Each wall is flat, endless, passes through zero and stands at right angles to its row. A trip goes straight from one point to another. List the walls that it crosses, first one first.

Walls:
(1): [-44,-15]
(2): [2,35]
(3): [-38,-25]
(4): [60,-6]
(5): [-45,6]
(6): [32,26]
Trips:
[-25,-19] to [-6,94] => 2, 6, 3, 1
[-87,13] to [-57,-37] => 2
[-21,-5] to [-43,8] => 2
[2,45] to [34,-36] => 4, 5, 2
[-17,7] to [-3,-2] => 2
[40,4] to [29,40] => none

Walls:
(1): [13,23,-24,52]
(2): [-76,-68,-2,-7]
(3): [4,-50,-14,85]
(4): [-95,-23,-43,-15]
(5): [-3,6,-20,31]
(6): [-12,46,-12,-17]
Trips:
[25,24,-33,-22] to [15,-2,-5,-20] => 5, 1
[27,-50,10,-10] to [1,48,-15,15] => 2, 1, 5, 6, 3

Walls:
(1): [33,-42,-43,-28,-43,-29,-22,-55,38]
(2): [-44,57,-19,-34,7,31,-21,22,-8]
(3): [-13,1,-81,8,-20,20,-31,-21,53]
(4): [-15,-2,-3,-2,5,-31,12,67,-19]
(5): [-5,-17,21,6,11,-31,69,-13,-20]
Trips:
[28,66,-41,15,-95,-6,45,3,-7] to [-8,-50,61,-43,-28,-74,-23,34,-9] => 2, 3
[-19,10,5,25,-14,-12,-6,22,91] to [36,11,-11,4,-22,-26,40,7,-31] => 5, 3
[-12,56,-18,-38,-36,19,20,41,14] to [-13,31,10,46,2,-16,47,52,80] => 5, 2
[5,-9,-15,3,-44,-42,-92,-43,-2] to [-3,-20,18,11,1,10,-36,-12,40] => none

Walls:
(1): [-42,29,27,-18,-28,-11,17,0,33,-22,-26,25,25,21]
(2): [-8,-21,13,-44,-10,32,18,-19,41,32,-9,51,-6,-4]
(3): [-31,-31,-15,-33,7,1,-39,-49,88,-7,23,27,-32,31]
(4): [-34,28,-38,-38,-20,25,5,16,-9,-8,-69,-48,66,-12]
Trips:
[42,0,39,32,-5,-13,26,41,-50,29,-18,-12,33,19] to [14,-11,9,-5,5,-28,47,-10,2,9,5,-34,3,18] => 4
[-3,-16,41,-5,65,-32,11,28,58,40,30,13,22,18] to [25,-28,79,3,-76,-16,14,63,23,-12,-41,5,-9,29] => 3
[22,6,18,26,2,9,-31,39,-34,12,-21,68,5,14] to [-11,7,-15,49,18,0,11,-26,-19,18,-28,-37,-16,-4] => 2, 4
[43,-4,1,-21,18,57,5,14,51,22,-6,0,-21,-13] to [-26,30,81,-72,-10,61,8,18,8,1,95,24,41,22] => 1
